Rows are points. Each copy is the shape, with its points in the same order, stretched, turned, moved and blurred by noise. Is it also mirrored, or only turned?
(in the rows, 128 means zero)

Shape (7 x 3):
[[150  66 195]
 [108 124  96]
 [ 86 125 140]
 [160 164 110]
 [170 131  89]
 [113 139  97]
 [134 153 134]]
Copy 1 (7 x 3):
[[107  73 193]
 [143 137  96]
 [109 143 111]
 [155 179 158]
 [187 141 135]
 [152 154 111]
 [137 169 151]]
Copy 1 is: only turned
Copy 2, 7 rows:
[[142 207  79]
 [100  96 112]
 [ 91 140 123]
 [156 105 167]
 [164  90 125]
 [113  97 137]
 [129 135 151]]
Copy 2 is: mirrored
Copy 3 (7 x 3):
[[205  90 187]
 [ 99 124 121]
 [101 127 174]
 [137 178 100]
 [144 144  82]
 [ 98 144 122]
 [128 161 146]]
Copy 3 is: only turned
Copy 4:
[[ 89 124 194]
 [137 102  88]
 [162  84 119]
 [154 167  89]
 [119 164  73]
 [152 115  72]
 [164 140 117]]
Copy 4 is: mirrored

Shape:
[[127 124 119 171]
 [120 139 153 198]
 [149 123 136 105]
 [151 181 110 128]
 [113  99 187 125]
 [122 151 128  67]
 [100 163  94  67]
 [168 163 112 129]]
Copy 1 (8 x 4):
[[ 98 140 160 116]
 [ 86 121 200 141]
 [163 138 124  93]
 [154 191 127 135]
 [146  67 148 116]
 [186 142  76 133]
 [162 156  52 154]
 [158 191 135 107]]
Copy 1 is: mirrored
Copy 2 (8 x 4):
[[117 109 126 171]
 [ 98 100 163 193]
 [167 120 132 116]
 [132 176 141 124]
 [144  52 159 133]
 [148 139 128  68]
 [119 159 102  56]
 [158 168 138 133]]
Copy 2 is: only turned
Copy 3, 8 rows:
[[118 158 110 152]
 [123 171 137 183]
 [143 116 121 112]
 [173 167 105 111]
 [104 111 177 139]
 [139 138 138  63]
 [124 169 127  44]
 [177 146  94 119]]
Copy 3 is: only turned
Copy 4 (8 x 4):
[[134 111 131 155]
 [137 108 169 162]
 [147 156 126 106]
 [113 180 132 132]
 [158 110 171  93]
 [110 171 134  74]
 [ 69 166 122  77]
 [129 176 130 135]]
Copy 4 is: only turned

Shape (12 x 8):
[[121 172 159 126 156 158  80  89]
 [124 110 136 151  83 165 122 107]
 [155 129 133 158 162 124 143 101]
 [109 170 147  95  75 128  79 103]
 [116  99 138  90 140 102 135 162]
 [102  80  71 107 137 151 131  80]
 [149 174 162  89 133  85 175 140]
 [186 150 128 172 114 163 174 169]
 [192  76 115 111 164 149 127  71]
 [143 158 114 171  84 131 158 155]
 [170 147 156 139 170 161 106 154]
 [ 98 147  91 135 129  85 118 123]]
Copy 1, 12 rows:
[[111 128 165 142 130 174  67  91]
 [112  77 138 138  54 157 116 129]
 [117  93 167 140 142 130 125 160]
 [108 155 141 153  69 121  53  99]
 [155 117  92 153 141  89 152 132]
 [113  62  72  97 110 115  99 142]
 [149 194 157 122 147  91 134 161]
 [183 122 169 175  96 162 138 182]
 [161  49 149  92 145  92 103 130]
 [129 122 144 180  80 156 122 192]
 [180 122 165 168 148 156 114 127]
 [101 122 102 181 141 114  92 168]]
Copy 1 is: mirrored
Copy 2:
[[130 155 136  58 199  91 112 100]
 [123 101 155 126 145 148 109 102]
 [192 134 110 119 147 108 135 101]
 [ 60 134 158  81 140  92 128 124]
 [142 191 126 129  93 133 134 166]
 [139 122 101  53  98 176 117  94]
 [152 173 139 125 121  85 200 168]
 [190  80 132 175 165 117 141 173]
 [225 111 146  59 107 126  91 111]
 [126  86 111 174 143 117 158 141]
 [190 152 126 113 188  93  98 164]
 [104 147  65 119 107 108 147 109]]
Copy 2 is: mirrored
Copy 3:
[[129 186 129 153 100 156  72  88]
 [115 107 109 143  82 155 114 112]
 [155 128 120 158 155 136 121  96]
 [ 96 171 135 109  59 107  97  97]
 [ 90 142 143 103 164 120 141 160]
 [105  88  86  94 146 139  67 114]
 [128 186 144  95 150  99 183  98]
 [185 135  91 153 124 150 179 148]
 [171  88 149 105 151 162  76  96]
 [145 135  82 152 107 107 171 136]
 [165 172 134 160 136 166 117 151]
 [105 143  95 134 145  71 113 124]]
Copy 3 is: only turned

Shape (14 x 9):
[[171  95 113  72 124 168 133 115 135]
 [143 150 124  96  90 124 167 157 133]
 [ 76 153 146 137 166  90  73  67 117]
 [147 111 112 102  74 127 128 111 103]
 [120 170 103 171 141 121 111 115 120]
 [124 149 145  94  90 152 115 178 130]
 [ 68 107  52 116 164 121 124  89 147]
 [ 77  92  54 158 151  90 144  63 216]
 [117 158 125 151 165  63  88 126 143]
 [127 122 134 132  93 144  83 121 144]
 [119 144  96 150 151  92  66 122 127]
 [129  74 127 114 120 133 151 155 109]
 [139 117 152 112 122 182 158 132 130]
 [101 133  54 137 147  66 128  87 204]]
Copy 1 (14 x 9):
[[132  97 108  53 171 167 153 123 153]
 [154 101 124  84 125 132 164 164  90]
 [124 178 187 142 127 110 109  48 139]
 [147  74 114  95 121 160 138  95 100]
 [130 173 153 166 128 158 114 116 116]
 [133  82 166  81 133 125 116 176 115]
 [ 73 176  96  88 126 123 102  79 129]
 [122 200  35 124 117  91 104  76 159]
 [156 182 161 151 172  99 106  99 103]
 [147  98 144 120 135 136  88 120 149]
 [134 166 155 143 169 131  78  87 108]
 [108  75 111 109 161 119 167 129 119]
 [121  97 133 102 137 149 175 158 166]
 [151 206  67 109 136 100  95  90 116]]
Copy 1 is: only turned
Copy 2 (14 x 9):
[[178 131 113 103 150 175 152 140 144]
 [142 159 115 116 132 111 157 154 104]
 [ 92 143 134  89 180 119  65  63 129]
 [149 113  99  90 126 131 126 136 118]
 [103 175 101 127 128 129  74  97 136]
 [138 171 162  99 117 136 130 146  90]
 [ 85 110  88 147 208 174  99 112 117]
 [ 83  82  82 205 198 145 119  65 135]
 [108 166 138 134 166  96  63 106 145]
 [142 133 147 113 112 143 103  96 119]
 [117 155 130 128 151 125  42 113 136]
 [114 127 131 101 144 141 142 173 152]
 [135 159 123  97 126 163 168 117 140]
 [112 116  92 196 199 116  98  92 124]]
Copy 2 is: mirrored
Copy 3:
[[151  87 163 123 168 168 160 107 118]
 [127 109 115 150 134 135 148 174 106]
 [131 220 152  78 110 141  56 117 133]
 [162 120 114 145 142 157 125 119  98]
 [143 166 115  92 103 108  97 125 160]
 [169  97 144 131 123 156 107 190 110]
 [100 149 111  38 173 169  95 104 149]
 [ 74 198  83  82 188 180 103 102 205]
 [136 192 141 111 141  98  76 151 152]
 [182 141 133 129 133 172  89 139 143]
 [170 172 133  91 149 113  72 128 151]
 [114  70 144 138 153 151  94 126 110]
 [122  85 158 126 108 163 131 131 133]
 [101 207  89  92 195 146 122 132 179]]
Copy 3 is: mirrored
Copy 4:
[[165 116  92  76 151 152 138  89 118]
 [ 94 120  84  83 136 113 136 115 136]
 [174 196 224 121  96 100 142 132 135]
 [152 124 104  98 102 102 140 104  92]
 [138 182 138 146 124  96 107 153 130]
 [104 112 110  80  94 138 107 114 145]
 [172 183 153 128 122 156 194 161 122]
 [192 152 158 170 134 124 220 172 177]
 [151 158 186 105 131  85 124 174 141]
 [166 117 141 117  80 122 109 118 142]
 [175 170 168 112 111  99 118 178 113]
 [113  84 125 113 150 137 135 111  94]
 [110 110 108 120 146 157 117  74 146]
 [185 167 142 121 132 101 204 191 168]]
Copy 4 is: mirrored

Shape:
[[126 124 137 121 187 108  98 161 105 143 148  92]
 [124 105 163 104  89  86 133 124  63 124 145 122]
 [134  91 159 125 186 120 144 122 143 113 142 154]
 [111 134 162 127 133  92 136 138  82  80 121 156]
 [131 154  53 126 184 127 118 146 172 104 225 148]
 [180 149 173 111 161 137 130 142 161  84 120 166]
 [184  98 133 152 136 104 137 195  95  96 130 110]
 [126 126 156  91 125 143 104 132 181 126 119 108]
 [ 68 143 121 101  94 153 215 112 121 138 112 162]
 [147 149 162 103 141  90 112 114 127 156 143 168]
 [158 111 151 116 151 179 102  99 146 159 111 201]
 [132 127 128 112 168 105 136 144 117 107 102  99]
 [ 83 111 122  95  98 156 133 136 151 154  89 137]
 [137 196 164 100 153  93 161 125 119 100 176 124]
 [161 127 208 143 169 142 120  83 164 157 111 140]
 [131 111 175 133 199 192 133 166 160 111 110 138]
 [143 129 203 130 126  81 138 145 117 127 116 167]
 [ 70 142 146 186 132  90 124 100 117  98 167 102]]
Copy 1:
[[121 130 118 110 185 121  73 125 136 145 146 128]
 [142 141 164 124  83 137 105 124  69 151 153 164]
 [169 115 169 167 152 126 106 151 161 120 103 130]
 [122 162 166 131 138 167 135 141 104 103 116 180]
 [153 114  77 144 208  78  90  72 168  63 140 163]
 [194 165 149 125 168 140 169 160 172  99 124 130]
 [144 106  98 120 159 158 127 192  81  93 166 150]
 [163 135 145  84 119 136 112 117 201 126 149  99]
 [134 187 125 174  53 169 139  79 149 108  83 114]
 [165 158 144 113 128  97 120 124 143 171 109 169]
 [207 108 143 128 145 142 164 112 180 184  55 121]
 [124 142 141 107 157 127 106 142 127  93 121 104]
 [156 126 116 101  69 167 110  94 182 134  89 107]
 [130 218 149 149 157 104 120 106 128 106 169 148]
 [164 134 168 149 141 102 167 154 202 193 111  99]
 [175 134 145 147 188 195 128 154 212 122 116  89]
 [147 162 157 128 107 143 136 184 138 151 124 173]
 [ 54 123 158 151 137 113 122 116 161 118 150 173]]
Copy 1 is: mirrored
Copy 2 (18 x 12):
[[113  97 148  77 178 146  86 136 151 151 182 120]
 [107  95 130  92 130  84 133 116  86 123 177 181]
 [135  65 175 104 153 142 134 122 182 162 128 142]
 [104 118 168 115 133 104 122 124 142  92 125 166]
 [121 108 150 132 134 176 152 156 249 111 230 136]
 [190 113 167  83 120 150 121 120 198 127 104 136]
 [148  97 138  85 167 162 113 201 131  94 133 131]
 [157  91 119 101  93 140 102  94 154 140 146  95]
 [ 48 143 124 118  67 136 206  85 127 128 127 153]
 [154 125 145  88 129  72 141 112 168 169 170 143]
 [177 128 152 140  97 131 134 104 167 219 121 157]
 [118 102 132  97 174 154 115 115 145 116 127 113]
 [ 94 116 100 135  64 134 129 105 135 156 127 117]
 [126 128 163  46 142 119 159  98 172  95 183 145]
 [203 103 184  85 134 121 135  79 134 204 122  90]
 [140  90 187  95 121 210  90 126 183 170  92 116]
 [150 106 164  71 116  72 132 140 150 134 123 134]
 [102 105 198 141 124 112 134 104 106  89 191  94]]
Copy 2 is: only turned

Shape:
[[ 82  87  79 173 141 165  82  95 120 141 140 176]
 [153 136 145 105 134 137 110 144 133 104 155 145]
 [115 128 129 140 117 154 104 147 148 181  99  81]
 [102 131  88 153  99 153  91 127 167  88 114  84]
 [ 97 102 164 117 126 163  96 139 150 105 104 174]
 [ 88 162 191 161 153 172 201 105 126  93 135 132]
 [144 149 136 121  68 166 123  81 119 126 149 141]
 [120 132 103 121 122 109 150 158 156 157 100 133]
 [164 108 106 136 130 139 114 126 139 103 139  77]
 [157 108 161 146 101 135 150 176 114 106 122 123]
 [163 147 189  92 141  85 165  55 171 132 189  69]
 [110 141 185 157  97 171 162 143 145 154 181 150]
 [199 148 178 130 115 143 126 195 134 181 145 106]
 [ 62 113 161 125 143 100 110 165 122 145  94 149]
 [101 203 138 138  63 136 107  80 150 154 121 111]
 [112 126 154 100 154  82  99 123 138 120 145 152]
 [131 155 183 162  99 116 134 137 159 119 105 199]]
Copy 1 (17 x 12):
[[140  89  82 113 110 194 104 139 130 172 199 186]
 [146 132 131 104 157  94 132 138 103 158 170 101]
 [151 109 121 130  90 151 105 182 102 137  91  86]
 [128 131 106 136  88 167  62 106 107  86 156  87]
 [119  91 144 129 126 143 127 192 111 124 211 112]
 [ 87 126 128 130 143 192 239 135  68 105 155 124]
 [158 123 116  81  90  87 152 132  80 114 162 145]
 [120 176 121 120 119 135 119 190 147 128 113 124]
 [165 113 104 126 134 113  99  88 141 129 118  85]
 [139 120 119 179 148  82 159 151 102 110 124  97]
 [113 122 129  47  89  85 192  85 162 177 111  57]
 [129 115  73 123 115 127 223 176  56 145 164 101]
 [202 132 124 139 147  62 175 189  74 174  90  57]
 [ 66 113 160 154 117 149 118 209 113 161 141 122]
 [127 162 145  85  26 135 132 152  58 118 138 120]
 [ 93 127 159  99 122 113 121 148 140 197 170 110]
 [125 166 160 157  91 124 192 192 103 134 197 125]]
Copy 1 is: only turned
Copy 2:
[[ 93 127 200 147 146  69 200 169 132 177 154 195]
 [108 120 132 105 135 126 120 159 159  91 124 128]
 [107 160 142 107 116 159 120 161 118 201 115 134]
 [ 61 103 160 153  91 133 139 158 165 180  98 127]
 [ 92  92 148 102 175 125 196 162 122 145 120 107]
 [166 169 223 116 133 129 180 141 151  98 142  43]
 [ 86 151 139 123 110 163 179 124 158  97 186 141]
 [128 176 102 112  99  89 149 157 106 162  90 120]
 [118 111 132 152 112 143  81 145 170 160 125 139]
 [133 120 122 139 121 154 114 180  89 115 126  94]
 [131 206 131 113 147 135  57  49 202  95 169  79]
 [102 178 181  93 121 123 150 194 123 100 189  86]
 [128 181 104  89 126 186  55 205 115 109 137 127]
 [115 140 164  93 149  94 159 144  52 148  70 107]
 [ 50 206 156 116  94 171 179 112 146 112 132 130]
 [107 142 144 102 163  89 123 114 123 100  99 129]
 [ 83 179 134 139 170 134 190 183  97  74 112  94]]
Copy 2 is: mirrored
Copy 3, 17 rows:
[[103 138  70 139 147 171  79 128 115 163 135 200]
 [159  94 102 118 171 124 111 168 112 136 132 114]
 [142 137 139 111  87 143 170 143 127 139 108 161]
 [142 114  67  95  82 160 119 128 142 114 126 157]
 [144 103 146 107 130 173  70 181 126 129 146 154]
 [139 133 145 159 154 152 125 131 161  52 166 141]
 [200 111  99  95 164 151 127  96  96 117 154 161]
 [110 139 151 111  81 115 132 113 121 142 129 115]
 [133  79  69 115 150 148 158 135 140 142 106 125]
 [154  77 128 136 118 179 143 144 107 134 155 101]
 [169  50 125 135 199  36 183 115 163 100 113 137]
 [194 131 140 145 136 143 137 139 136 130 202 153]
 [203 115 146 134 133 140 191 171 106 173 120  90]
 [ 98 106 168 152  82 127  96 177 104 126 131 156]
 [209 145 121 104  94 115 128  87 103  90 132 176]
 [126  77 124 148 153  80  91 167 110 137 113 141]
 [191 124 165 149  95 166  66 120 117 129 145 118]]
Copy 3 is: mirrored
Copy 4:
[[ 72 104  91 138  99 140 106  81 150 159 173 151]
 [145 120 153 120 113 124 104 129 120  80 143 147]
 [152 128 133 162 125 135 104 130 135 174 116 119]
 [105  85 123 203 111 144 112 161 135 124 141 111]
 [161  84 135 157  98 120 131 132 151 125 172 173]
 [136 126 160 121 115 143 168 152  80 142 209 121]
 [130 118 132 101  53 169 104 146 115 123 137 137]
 [144 137  96 145 149 128 134 144 117 139 122 145]
 [116 103 138 153 129 135 113 116 114  93 127  82]
 [171  98 127 153 105 115 114 110  72 107 135 139]
 [137 197 164  90  84 126 171 148 139  81 118  31]
 [175 159 119 120  71 127 109 139 105 148 201 133]
 [199 158 156 126 121 128  70 104  83 126 117 132]
 [134 118 117 155 115  74 160 112 135 154 136 168]
 [116 165 139 150  59 170 124 187 135 151 123 128]
 [122 153 142 126 111  90 152 116 153  89 128 143]
 [167 150 123 163  79 152 154 121  91 102 158 190]]
Copy 4 is: only turned
